Every row gives one point. Any point is a mix of the corners, with weights that add up to 1. It lies inside the corners' shape when no weight is negative. Say inside or outside, and name the corners with a negative weight.
(in the rows, 128 means zero)

Corners:
(1): [125 153 231]
(2): [110 115 204]
(3): [112 125  77]
(4): [ 72 135  71]
Points:
[115 134 132] -> inside
[ 90 118 112] -> outside (1)
[ 91 133 129] -> inside
[101 139 136] -> inside
[119 149 211] -> inside

Corners:
(1): [127 176  97 147 151 160 129 104 110 156 210]
(2): [ 90 106 168 147  27  72 159  64 124 176 119]
(3): [134 171  75  87 144 155  96 117 119 102 133]
(4): [133 174 104 137 154 135 128  98 110 129 131]
(5): [ 98 144 116 122 128 146  95 102 106 118 118]
(6): [111 134 155 122 104  63 156 119 126 128 124]
(7): [ 97 136 145 140 100 116 114 126 154 113 113]
(8): [ 93 144 141 109  98 115 143 125 128 153 111]
(9): [128 155  98 137  75 153   7 134 108 103 140]
(10): [143 156 139 122 132 147 139 121 112 121 152]
(11): [137 107 152 133 134 133 152 130 142 127 118]
(12): [126 153 101 147 134 142 137 128 109 114 118]
Points:
[111 148 133 128  93 113 120 100 118 140 142] -> outside (11, 12)
[119 142 139 136 104 117 138 115 123 138 134] -> outside (3, 5)
[115 146 129 128 125 123 143 111 123 133 128] -> outside (9)
[107 145 137 134  86 115 121 116 120 141 129] -> outside (3, 5, 11)
[114 154 116 127 121 133 110 109 118 132 135] -> outside (10, 12)
[109 142 133 125 114 125 141 114 125 141 137] -> outside (4, 9)

Corners:
(1): [110 180 187 161  95  80 234 103  85 129 179 129 177  79 117 201 135 168
 105  88]
(2): [161 170 113 164 120 112 186  96 138 136 124 184 107  74  83 163 172 167
  89  51]
(3): [100 110 171  91 170 165 117 129  99 132 118 158 109 156 139 100 149 134
 196 177]
(4): [ 81  97  92  98 129  56 146  70 177 191 168 155  71  92  94 151 127 124
 164 107]
(5): [ 89 118 169 114 154 157 112 125 234 101 122 135 110 159 138 137  96 120
 142 100]
(6): [136 116  99 148  83 109 211 128 160 134 170 123 109  18  39 150 142 200
  87 168]
(7): [ 58 162 134 129 193 130 153 154 176  57 122 134 168 146 165  99 207 111
 164 198]
(8): [147 107 134 166 170 122 199 172  99  51 193 114  82  56 109 145 150 144
 103 134]
(9): [114 179 125 165 172 215 161 110 129 102 166  73 172 174 204  67 137 180
  76 184]
(10): [ 59 151 198  98 244 171  74 103 171 128  91 109 144 206 120 127 133 110
  98 166]
(11): [179 127 151  94 164 166 132 119 173 126 119 145 113 163 186 149 174  61
 191 162]
(12): [ 92 196 111 179 186 140  73 190 125  85 152 170 154 143 161 103  65 117
 128 195]
(13): [179 134 138 172   7  71 216 149 132 138 169  95  91  73 106 123 159 126
  74  99]
(14): [138 155 243 111 220 145  74 145 109  67 199 114 143 197 175 109 183 190
 151 193]
(15): [116  96 109 123  89  87 176 139 136 128  74 108  86 141 177 114  97 147
 141 156]
(16): [203 155 203  75 200 146 204 154 123 127 170 162 179 111 186  92 134 105
  85 123]
(17): [104  99  62 114 118 112 119 112 159 206 142 135 151 107 156 197 143 134
 126  39]
(18): [166 171 140 116 111 146 215 155 105 104 186  82 155 193 148 158 149 147
 112  99]
(19): [182 196 160 111 162 113 161 148 106 146 120  55 184  96 154 140 148  92
 148  96]
(20): [143 133  66  79  94 129 119  64 141 141 139 140  82  90 111 144 115 143
  77 127]
(21): [133  67  87 155  89  83 145 106 126  86 175  90 142  95  80 152  90 184
 154 112]
Points:
[132 148 139 138 137 110 158 133 145 111 161 128 135 101 112 146 137 140
 108 108] -> outside (3, 9, 11, 15)
[124 135 146 139 126 116 169 120 130 105 158 124 131 119 123 140 131 155
 123 138] -> outside (17, 19)
[122 138 137 125 144 127 140 117 129 121 147 127 126 122 143 124 132 143
 118 130] -> outside (6, 11, 18)
[133 148 154 135 151 125 162 135 142 107 141 113 138 131 140 128 137 133
 126 139] -> outside (3, 17, 20)
[135 137 137 111 149 136 156 114 139 123 144 122 130 124 140 135 144 140
 124 128] -> outside (12, 13)
[114 140 134 137 131 121 153 121 134 114 151 130 126 123 128 143 138 151
 125 135] -> outside (16, 19)
